Each row is a point. Before rounding, the points of a table are all equally far from one centre. They may lie mostly on one side of it. Where is the centre, to within rounding?

Points (6 x 3):
[[  4.1 -17.0  11.0]
 [ -3.8  -3.3   4.9]
 [ 25.0 -28.0  -2.3]
 [ -3.2 -13.5   0.4]
 [  1.0  -2.6 -20.0]
 [ 18.4   3.2  19.6]]
Centre: [19.0 -4.4 -3.6]

Points (18 x 11):
[[-10.5  -8.1 -12.0 -11.2  25.6  -8.2  29.4   5.1  22.3   5.1   6.9]
 [ -8.0  11.1  24.4 -14.4  23.5  -6.0  12.2 -12.3   7.4   9.1  11.6]
 [  5.7  17.5  12.0  -4.9  -3.4 -12.0  -3.9  21.6   7.6   8.6  16.1]
 [ -7.3 -23.8  -7.1   3.2 -14.7   2.0   8.5   3.8  -9.2  26.3  -9.7]
 [-23.0  -8.9   9.5  -9.4  20.9 -24.0  13.5   9.8  13.4 -11.2  -1.6]
 [  4.5  10.4  11.3 -22.4  -7.4   4.8  11.7  -8.1  14.3  15.0   2.1]
 [-13.7   9.3  -9.1   1.8  -6.2 -31.3  12.2   2.1 -11.9   3.8   1.0]
 [  8.0 -21.0   7.3 -15.2   0.2  -9.7 -10.6  12.9  -0.7  11.9   6.4]
 [-10.0   4.2 -18.2  10.2  26.2 -12.1  11.4  17.8  20.4  19.7 -27.0]
 [ 17.7   8.0  24.7   6.4  16.6  -4.9  17.8   7.9  10.6   7.4 -11.3]
 [-14.7  11.0  20.9 -16.8 -17.0 -16.2   4.1   7.7   3.1  18.7   1.3]
 [-16.2  20.0  24.5 -10.2   2.9  -9.9   8.6  -0.5 -17.0  14.8  -3.1]
 [ -6.8   1.2  30.4  -9.1  13.8  11.1   4.9  11.7 -14.7  14.3 -11.2]
 [ -4.0 -20.9  11.1  -5.8  -1.2 -16.7  12.8  -7.1 -18.2  17.1  -2.2]
 [ -2.3   1.4 -19.5 -14.1   7.6  -4.3  21.8   3.1 -17.8   9.0   1.5]
 [ -3.6 -13.8   5.9 -12.5  -5.4 -28.6   7.3  26.2   5.2  13.9   3.1]
 [ -2.2  11.7   4.1 -25.6  -6.1 -22.1   0.4   5.6  -4.5  23.0  -1.9]
 [ -3.0  -2.1 -23.7   1.5  -3.9   2.9  -2.9  11.5 -18.8  16.0  -3.0]]
Centre: [-11.0   0.2   2.3   1.8   9.8  -4.7   5.9   6.1   6.5  15.4  -4.0]

Points (28 x 24):
[[-13.1   4.4 -25.2  -3.5   0.4  -4.7   7.5 -10.4  -0.5   6.3 -12.4  -1.0
  -13.7   0.1  -7.6  -4.2   5.3  -1.2 -12.1 -23.4  23.6   0.4  32.8   1.1]
 [-17.3   6.2 -15.7   7.9   7.8   3.4 -15.4  14.2  -8.0  27.8 -12.0  -3.8
    4.4 -17.1 -18.9  15.2  21.9   8.3 -12.2  -9.1   9.6  -5.9  22.1   3.0]
 [-23.9  13.0 -24.1  13.5  -3.6   5.2  11.5   4.9  21.7  25.2 -17.8  -1.3
  -17.3  -3.5 -16.1   5.5   5.6  -1.1 -18.8   5.6   0.9  10.8  -4.5   4.8]
 [-17.6  -2.6 -20.3  -2.1   5.8  24.8  -9.9  10.5   4.6  20.9   3.1  11.4
   10.9  -9.9 -29.5  12.1  11.3   8.0  -4.6  -8.9  11.0  10.0   0.8  10.2]
 [  1.9  -5.1  -7.7  27.6  15.6   9.0   0.9   1.7  10.1   3.9  -2.3  -2.2
  -21.0  -0.6 -12.0  -8.2   2.8   8.2 -17.2  -4.5  24.0 -13.1  20.5  -3.4]
 [-10.6   4.7 -17.2  15.8   6.3  -0.5   2.2   7.1   5.4  33.6 -12.2 -12.0
  -23.0 -18.1  -9.9  12.9 -14.6   6.4 -13.1  -1.3  13.0   5.1  -0.2  -9.2]
 [-20.1  12.0   2.0  16.3 -13.0  35.1   1.2   0.0   5.4   2.5 -11.8   2.7
   -3.9   1.6 -28.2  19.5  19.3   2.7  -8.9  -5.9  -1.7   1.8  13.5  -6.1]
 [ -9.0  28.2  -8.2 -22.3  16.7  -2.7  -2.3   6.6  12.3  21.1  -6.7 -26.8
   -9.6 -12.4 -23.8  -0.8   8.2  -6.2 -20.4  -9.3   3.6   2.8  14.9   1.2]
 [-11.4  30.9 -11.9   6.0  -4.3 -11.4  -6.1  -5.2   5.2  24.0 -11.1  -5.2
   -3.7 -15.0 -21.5  20.1   5.1  -5.1  -3.2  11.8   9.0   9.3  16.0  -5.7]
 [  6.1  21.2 -18.5   5.0  -3.8   0.1  -9.0  10.4  19.3   0.4 -33.9   3.7
    4.4   9.9 -17.9  -2.4   0.1   2.4  -1.0 -27.3   8.2  11.7  20.5 -16.1]
 [-10.8  -6.0 -16.3   1.7  -6.6  13.7   2.7  -6.2  10.0  17.2  -0.6 -22.7
    0.4  -8.5 -31.5 -12.7  11.6  -7.7 -17.1 -12.9   0.0   5.5   8.4 -11.7]
 [-12.4  14.3 -23.6 -10.5  12.0   8.1  -3.4   1.4  25.9  19.3  -3.7  -3.7
   -3.4 -13.3  -4.5  -0.2  -1.8  -7.5  29.9 -12.0  -5.1   2.5   6.5  -4.3]
 [ -2.1  20.3 -16.1   2.6  -3.0  -2.7 -12.6   9.0   9.2  22.0  -9.6 -11.8
   -2.7 -15.2 -19.2  12.8  29.3   5.6   9.2 -21.0  -0.1   7.4  25.4  21.4]
 [-11.5  13.6   1.0 -20.9  -8.3  10.1   2.4 -10.3   1.2  26.7   1.2 -16.9
    2.0 -17.0  -9.5  13.0  -9.0  -4.4  12.8  -5.4   5.4   8.6  29.2 -10.8]
 [ -9.0  14.0 -10.2  21.6  -4.3  12.3   1.3  -2.4   2.6  37.3   1.3  -5.7
  -19.3  -9.1 -13.1  17.0   2.9  12.7 -31.0 -25.1  -8.2  18.0   7.6   5.9]
 [-22.4  -3.4 -14.0  17.3   4.2   1.8   1.6   2.2  19.2  38.0  12.9  11.7
   -4.6  -8.5 -15.3  18.5   1.5  17.5 -16.0 -10.5   7.0  -7.9  10.4  10.3]
 [-10.9  13.8  -9.4  31.5 -15.0   4.1  26.4   5.1  25.4  14.7   8.1 -16.2
    3.2  -6.1 -11.5  -3.5  -8.2  -1.2  -5.6 -21.2  10.9   6.5  31.1  16.9]
 [-14.8  -5.5  -6.3  25.9  14.0   5.0  -1.2   8.5  19.0   3.1 -26.6   0.5
   -9.0  -7.1 -10.4  -3.6   8.9  -2.0  -6.6 -13.1  19.0  21.9   7.3   8.7]
 [-11.7  12.8 -15.2  13.6  -6.9  -2.8 -15.7  -3.9   2.7  36.0 -15.6 -23.2
  -11.9   6.3  -8.8   1.9 -13.0  -6.1 -10.5 -11.8  18.9  -8.7   5.7  -5.4]
 [ -8.4   4.9 -26.8  20.7   7.5   9.3 -14.2   6.3  23.6   4.7  -7.1  -7.7
    3.6  -8.2  -7.6  -5.6   2.2  17.6 -20.7 -28.2  -5.7  15.2   2.6  -9.4]
 [-11.5   6.5 -17.6  11.8   6.5   5.6  15.3  -5.4  17.3  11.8 -12.5 -13.5
  -11.5 -20.6  -1.4   2.4  -0.3  -4.9   4.3  -5.6   9.2   2.6  17.2 -26.1]
 [-11.5   1.9  -2.9  21.4  21.2  -5.3  -6.7  -2.6  24.0  -1.5   3.9   0.8
  -10.6  11.4 -22.5  -9.2  14.5   2.2  -5.4  -7.1  11.3 -15.5  13.9  -0.5]
 [ -4.4  21.9 -25.9  24.9  -1.7  17.3   7.4  16.6  17.2  25.7   2.9  -4.6
  -22.7  -5.9   7.4  20.8   3.3  -1.5 -11.7 -18.8   8.3  -1.5  -1.4  12.2]
 [-15.1  -1.8  -8.6  -1.3  14.5  -5.1 -10.1   7.4  19.8  30.4  -3.1  -5.2
   -6.4  -4.0  -1.3  25.2   7.5 -11.0  -1.9 -12.3  15.3   9.6  -3.9  -8.6]
 [ -2.3  19.6 -24.8   6.9 -15.4 -20.4  -3.9  -1.1  15.5  14.5  10.6 -11.3
  -13.8 -23.1   3.1   2.3  16.7  -1.7  -8.1  -6.6   2.7   0.5  12.3  11.1]
 [-18.2  18.1 -11.0   3.2   3.3  14.3 -22.1  10.2  20.2  27.9  -3.4  -6.7
   -0.7   5.9 -10.1  -3.2  -3.8  17.2  -1.8  18.6  12.9   6.8  -6.2  -5.5]
 [-10.7  -2.5 -11.1  25.2  -0.6   2.9   0.7   5.9  17.2   9.0  -3.5  -5.9
   -1.3 -18.8 -25.0   3.8 -13.1  -6.8 -15.5 -31.7   2.2  24.4  21.0  -3.2]
 [ -9.2   7.3 -11.5   0.2  -9.2  -0.9 -15.5   1.5  14.7  13.5 -20.2  -9.5
  -17.3  -3.0  -4.0  14.5  -2.4   1.7 -19.9   2.4  -8.7  11.4  16.4 -20.9]]
Centre: [ -4.1  16.7   4.8   4.0  -3.3   5.6   2.6   9.0   8.0  14.5  -1.4   1.1
  -0.9  -2.5  -6.0  -2.8  -0.9   5.0  -4.8 -15.6   2.2   0.7   7.8   3.9]

Points (31 x 24):
[[  0.4 -10.1  -8.3 -13.5  17.4 -24.7   2.5  19.6  16.8 -28.0   5.4 -12.0
   -2.9  -7.9   5.8 -26.1  -4.9  -6.1   2.1   6.5  -3.1 -32.9   4.9  -9.0]
 [ -1.5 -18.1  -8.1   4.1  20.7 -22.9  -2.6   9.9  21.8 -27.0  -3.8  -5.6
    1.1  -8.6  -0.2 -25.8   7.4 -12.7  -2.3   1.5  11.7 -17.3  -5.4  -8.1]
 [  2.3 -13.7 -11.0   5.2  21.0 -20.9  -0.4   9.2  14.6 -22.3   8.6 -19.5
   -4.4  -8.4   4.5 -29.4  13.2 -10.6   6.2  -7.6  13.3 -22.7   9.8  -4.0]
 [ -7.7 -16.1 -10.8  -5.1  20.9 -26.0  -3.6  -2.2  13.3  -4.8  -4.1 -14.7
    0.8  -8.7   0.0 -14.2   3.5 -10.0  15.7   4.5  -6.7 -24.6   3.6 -10.7]
 [  5.9 -19.9  -4.3  -1.0  10.0 -24.5  -3.4  11.6  27.6 -23.8  12.5  -9.6
    0.4  -2.3  -0.3 -32.4   3.6  -9.9  11.1   9.4   8.2 -25.8   4.0  -1.3]
 [  1.4 -15.7 -10.5   0.1  22.5 -35.0  -1.4   1.0  12.4 -13.0  -0.3  -3.9
    7.0   3.5  -5.7 -21.4  -0.8 -15.1   4.7   4.5   7.3 -19.7  24.1 -14.2]
 [  2.6 -12.7 -10.3   2.0  13.3 -14.1   0.9  21.3  17.8 -27.4  -6.8  -7.8
    0.0 -14.0   1.7 -12.0   0.9  -1.0  -0.2  -6.4  11.6 -29.9   9.2 -15.1]
 [  1.9 -17.7 -15.7   2.7   6.2 -26.3   3.8  17.1  27.3 -24.0  15.0 -13.6
    6.9 -16.4  -0.4 -19.5  -0.3  -6.3  12.5   2.9  -2.4 -17.0   4.1   3.5]
 [  6.3 -11.3 -11.2   4.3  18.5  -9.7  -2.7  25.0  14.8 -21.8   2.6  -7.3
   -2.4 -14.4  -0.9 -21.6 -19.9  -0.5   8.8  -1.4  13.3 -23.6   0.7  -6.9]
 [ -1.7  -8.9 -12.7   8.9  16.1 -16.2  -9.8   0.3  17.0 -24.4  -5.4  -3.8
   -3.4 -19.9  11.9 -29.0  -4.4 -10.5  -3.5  -4.5   3.9 -23.7   1.3  -7.0]
 [  2.7  -4.0 -11.4  -6.1  13.4 -27.2  -5.0   5.0  20.9  -9.7  -4.2 -16.4
   -2.0  -3.6  13.5 -24.6   9.1  -7.5  14.3  -4.0  13.8 -25.1   3.6   6.6]
 [  2.7 -16.4  -6.8   1.5  20.9 -26.7   2.9  15.0  16.8 -21.1  -3.3 -16.9
   -4.9 -12.1   3.1 -25.4  -4.4  -3.7   1.0   3.2   8.5 -26.4  -4.6  -7.9]
 [  7.2 -20.7 -19.6   0.1  10.7 -25.9  12.8   9.7  20.8 -22.9   7.8 -20.6
   -1.8 -15.7   7.5 -17.1   0.8  -4.5  12.9   4.3   7.3 -16.4   9.3   3.0]
 [ -3.9 -10.8  -9.4  -3.1  19.6 -21.4  -1.3   3.9  10.5 -11.1  -6.1 -19.7
  -10.2 -18.0  -1.1 -23.0  -7.1 -10.7  13.7  -1.3   6.8 -31.9   9.3  -5.2]
 [-10.6 -12.3 -13.8  -1.5   8.3 -13.4  -1.3  -5.4  13.6 -30.0   2.7 -19.2
    1.6 -16.8   2.8 -21.6  -3.9  -4.4   7.7   6.3   7.4 -21.9  14.5   0.7]
 [ -0.9 -25.1  -4.5  10.9  11.0 -17.4  -0.4  23.6  12.5 -22.3   3.5  -4.7
   -0.4  -1.8   1.7 -19.2   0.0 -18.7  -3.0  -4.3  27.6 -18.7   7.0  -6.6]
 [ -7.9 -29.4  -5.8  -2.0  17.2 -21.1  -5.2  12.3  22.1 -21.5 -11.3  -2.8
    0.4  -3.1   2.4 -16.8  -4.0  -9.1   7.8   5.7  -4.5 -27.4  13.1  -8.3]
 [ 13.5 -22.9 -11.0   9.2  30.2 -18.5   2.2  19.1  17.7 -17.4   1.3   5.7
    3.0  -8.4  17.2 -23.2  -4.2  -3.8   8.4  -0.8   0.3 -14.2  10.4 -10.8]
 [  7.5 -15.8  -9.8  -1.2  17.4 -10.5   2.6  15.8  28.3 -22.9  10.8  -1.9
   -6.2 -15.0   1.4 -12.0  -1.7  -2.4  -0.3   1.9   9.1 -30.9   8.1   2.0]
 [ -1.1 -20.5 -19.3   2.1  18.4 -19.1  -9.1   7.0  12.2 -22.0   2.5  -2.7
   -5.8  -6.7   5.0 -15.4   4.5   0.6  -0.3   3.5  -5.7 -24.8   0.3  -8.9]
 [  2.3 -13.3  -9.0  -2.8   8.8 -16.4  -4.2  -3.3  23.2 -20.3  -3.1 -11.2
   -4.9 -18.4   4.6 -23.2  -0.4  -7.8   5.5   6.2   5.2 -28.8  -8.0  -3.9]
 [  3.7  -9.0 -17.7  -6.7  18.6 -18.3  -5.3  17.6  17.4 -14.4   6.7 -10.6
   -7.2  -6.5   8.4 -22.4  16.0  -5.1  11.4   3.8  -4.2 -29.4   2.4  -4.0]
 [  1.0 -12.6 -21.2  -2.3  28.4 -24.6   0.1  15.0  10.3 -14.8  -6.1 -13.8
   -9.1  -5.9  -5.9 -26.0   8.2  -8.6   5.5   3.0   5.1 -17.8   8.1   3.7]
 [ -2.1 -24.8  -3.2   5.0  10.5 -21.9  -8.0  -4.8  13.4 -26.7  -1.2  -8.2
   -4.0   6.3   0.4 -20.8   0.7  -3.1  17.5  -0.5   7.7 -20.1   1.2  -6.7]
 [  8.4 -10.2 -17.2   1.2   0.5 -31.5  -4.3   4.2  -0.4 -18.7  -1.1  -1.5
    1.2  -2.2   2.8 -19.8   5.9  -4.0  14.3  -7.6  -4.6 -26.4  -2.4  -6.1]
 [ -2.7 -11.8 -13.6   4.9   9.9 -13.1   8.9  12.8  18.9 -17.3   7.8   4.8
  -12.8 -13.6  13.1 -26.1   0.8 -20.0  13.8  -7.0  18.4 -25.7   1.3  -6.3]
 [  8.8  -9.9 -11.0  11.3  16.0 -24.8  -7.8   9.0  21.6 -19.3  -5.8 -10.3
   -3.2  -2.0   6.8 -13.3  10.2  -6.6  -3.0   5.4  -1.9 -31.6   3.7  -6.6]
 [ -1.4 -20.1  -5.8   5.0  15.9 -31.9  -1.5   5.4  18.5 -25.7  -5.6 -11.6
    4.3  -6.4   7.9 -15.5  -8.2  -8.2  10.6  -9.3  15.1 -19.4  13.7   1.4]
 [ -9.7 -15.8  -9.5   2.1  12.7 -19.3   0.3  19.2  24.4 -21.8  -2.2 -15.4
   -3.3  -4.9  -6.0 -30.4   5.6 -18.8   6.1   1.5  19.0 -19.2  20.6  -5.2]
 [ -8.6 -16.4 -17.9   6.5   9.9 -12.7 -10.2   5.5  14.3 -27.0  -4.1 -12.2
   -1.8  -1.9   6.6 -25.8  -4.6  -7.9  24.3  -9.8  -0.6 -17.3   8.5  -6.3]
 [ -8.7  -8.4 -10.5  -1.8  13.6 -26.5  -8.5  13.9  16.7 -24.8  13.7  -5.7
   -8.7   3.1   8.2 -21.8  -7.6  -3.8  15.7   3.3   7.8 -26.6   3.8   0.2]]
Centre: [  5.1  -4.5   2.8  -1.2   2.6 -10.9   3.9  11.7  10.0 -10.0   1.1  -5.1
  -5.3  -2.6   5.0 -17.0  -3.5 -13.5   3.2   1.4  -2.3  -3.0  12.5  -3.3]

Points (27 x 24):
[[  1.6   2.1  -1.4  12.4  13.0  -3.6 -23.2   2.1  25.5   2.3   7.2   8.4
   18.5  28.4  18.7 -22.8   8.1   8.3  10.8   8.6  12.1  -5.9   5.4 -13.5]
 [  0.7  -1.4   6.1   4.3  18.5  -6.1 -15.0  12.2  21.1  11.6  -2.8  10.0
   23.3  20.0  16.5  -9.1  12.9  30.0   3.0  -1.3   9.1 -13.5  -3.4 -16.6]
 [  5.1   4.6  -7.8   5.4   7.0 -14.4 -16.2  -7.4  19.9  11.0  13.5   9.5
   31.5  10.7  22.1  -9.5  15.3  12.3   3.8  -1.9   3.7  -7.9   1.7 -16.3]
 [ -2.5 -13.6   5.4  12.1   5.6 -18.7 -21.8  10.0  16.3  13.3  10.0  15.5
    5.5   2.2  28.1 -14.0   9.2  15.6   5.9  -0.7  16.0 -14.2  -3.4 -21.3]
 [  1.8  -2.4   4.7  -0.3   1.7  -9.6 -12.7  -4.8  23.0   0.0   8.3  21.8
   25.4  18.3  21.9 -17.3  13.0  14.2  19.7  -4.3  10.9  -9.1  -4.5  -6.2]
 [  3.1  -0.1   7.3  14.8   1.7 -11.9 -20.3  16.4  26.9  12.7   2.2   4.4
   25.4  25.7  12.6  -9.3  22.2  14.8  10.7  -0.4   7.1  -4.9  11.8 -11.1]
 [  4.3  -1.7  -3.8  11.6   0.2  -6.0 -28.7  -1.2  21.7  22.5   0.3   3.8
   12.1  10.8  19.2 -17.6  21.2  14.5   6.2  -9.9  -5.3 -13.7   7.7  -4.9]
 [  2.9  -1.6   5.2   3.1  10.4  -3.6 -22.2   7.6  27.3  15.4  11.3  14.3
    7.8   7.8  19.6 -19.4  14.7  18.4   1.9  -8.5  10.6 -15.2   3.0 -15.3]
 [ -6.2  -5.8   6.2  -0.5  24.0 -12.7 -22.5   7.2  25.0  15.5   1.3   3.8
   13.2  13.0  18.7 -22.8  10.6   9.5   4.6  -2.4  -3.1 -13.4   2.2 -12.1]
 [ -1.9   3.3  21.5  12.6 -14.5 -11.4  -9.5  -2.4  26.3  -1.0  -5.6   9.0
   15.8  18.3  13.2 -21.8  15.8  16.0   7.7  -5.6  -0.2  -7.9   8.7 -12.2]
 [ 17.2  -1.5   1.9   4.5   6.4 -22.0 -21.4   3.2  24.5  16.0   1.5  15.6
   15.4   8.9  14.9 -11.7  10.6  13.2   4.4  -3.9   5.4 -22.0  -4.2  -6.1]
 [  9.3   3.0   4.3   3.2 -14.8 -17.8 -25.8  -6.3  25.6   5.9   1.9  -4.9
   18.1  15.0   8.1 -15.5   7.1  15.7  -4.7 -13.0   7.7  -0.3   2.5 -14.2]
 [ -2.3   7.1 -10.6  -7.9  12.3 -16.7 -22.7  -2.4  27.7  13.6   2.0  18.4
   20.7  15.7  14.4 -15.7  13.0  12.0  12.7  -4.8  -5.6 -10.3   4.5 -17.9]
 [ -3.3 -11.7  -1.6   9.9  11.9 -20.0 -13.7   1.3  19.9   1.5   9.7   5.1
    3.1  37.9  10.4  -4.9  -1.7   3.5   9.7 -11.0  -3.3 -11.8   2.8 -10.1]
 [ -8.7   5.7  -7.5  -1.3  -2.8  -2.9 -15.7  20.8  18.5   8.6   1.1  18.9
   15.6  32.2  25.4 -20.4   2.0   9.0  13.2  -7.1  18.5  -3.6  -7.4 -11.5]
 [ -3.8 -10.5   1.6  -3.4  -7.5 -21.8 -17.7 -10.0  21.0  22.0   2.8  -0.8
   25.1  16.4  16.4  -7.2  13.1  16.8  -7.2  12.1   1.1 -17.7  -8.3 -18.3]
 [ -6.5  -3.7  -4.5   0.4   8.1 -21.6 -19.5   3.4  28.2  20.6  -3.3  22.8
   23.7   4.4  19.6  -9.5   1.6  10.2   2.4   0.2   8.6  -8.3  -2.4 -26.2]
 [  2.5  -2.9  19.9  -1.8   5.1 -21.1 -16.9  13.2  15.4   4.4  -3.0   4.1
    7.3  -0.6   9.8 -27.3  24.1  10.9  -2.0  -5.6   4.8  -1.4  -0.6 -20.0]
 [ -2.7  -3.1   7.3   5.4   6.4 -25.2 -23.9   4.2  31.4  12.2   0.3  17.3
   24.3  18.7  17.1   1.5   2.7  11.6  15.2  -0.8   4.8 -12.9   0.4 -15.1]
 [-14.6   3.7  -3.4   6.7  10.9 -15.7 -21.2   1.8  21.0   8.7  14.3  17.5
   27.8   9.5  16.1 -11.5  15.2  -2.1   9.6  -4.1   1.5 -13.1  -8.1 -20.3]
 [  1.7  -4.5  -1.8  -0.2   4.0 -25.1 -14.5   9.8  23.7  17.0  11.2  17.0
   23.4   4.2   5.9 -21.6   8.3  16.6  11.2   7.5  -2.4 -22.0  10.2  -8.8]
 [ -0.6  -2.0   1.0  -1.8   8.1 -31.4  -1.4  -2.5  17.1  11.3   4.9   9.4
   11.5  13.3  21.8 -15.5  25.2  13.4   3.9  -6.6   0.7 -10.2   4.9  -3.5]
 [ 10.9  -4.6  -5.3  -4.9  13.3 -11.6 -16.9   8.4  21.6  17.6  -0.9   5.4
   21.0  21.1  17.1  -4.9   8.7  -8.4  -9.4   4.5  10.8 -10.5  -3.0 -27.3]
 [  8.6   1.7  -7.8   7.0   5.4  -6.8  -6.5   8.6  25.6  16.8  13.8  14.5
   29.7  10.4  16.3  -2.8   4.2  11.7   4.9 -11.3   1.8  -5.6   1.4  -3.9]
 [  0.6   0.7   2.5  -9.2  -0.6  -6.9 -20.8  -8.5  21.4  11.0  -3.9  18.8
   14.6   4.9  27.1 -21.2  22.3  18.4   9.4   8.1   0.6  -9.3 -13.2  -1.2]
 [ -6.8 -13.5 -11.4   1.1  -1.4  -8.3 -15.2  21.7   7.3  14.4   8.3  16.5
   29.7  19.1   9.9 -28.5  21.0  15.1   0.9   4.0  -2.7  -4.3   0.8 -19.3]
 [ 14.2   0.3   1.6  10.6  -1.2  -8.9 -31.2   9.1  17.5  16.2  -6.0  22.1
   23.3  18.7  11.3 -15.2  20.7  13.4  -2.4  -3.0   7.6 -10.5  -4.0 -10.8]]
Centre: [ -8.7  -2.1  -2.4  -3.1  -6.1  -5.1 -13.6   7.3   5.0   3.7  -3.6   8.5
   6.1   9.7   4.4  -2.0   6.4   5.5   3.3   7.8   4.2  -6.0   3.5  -7.8]
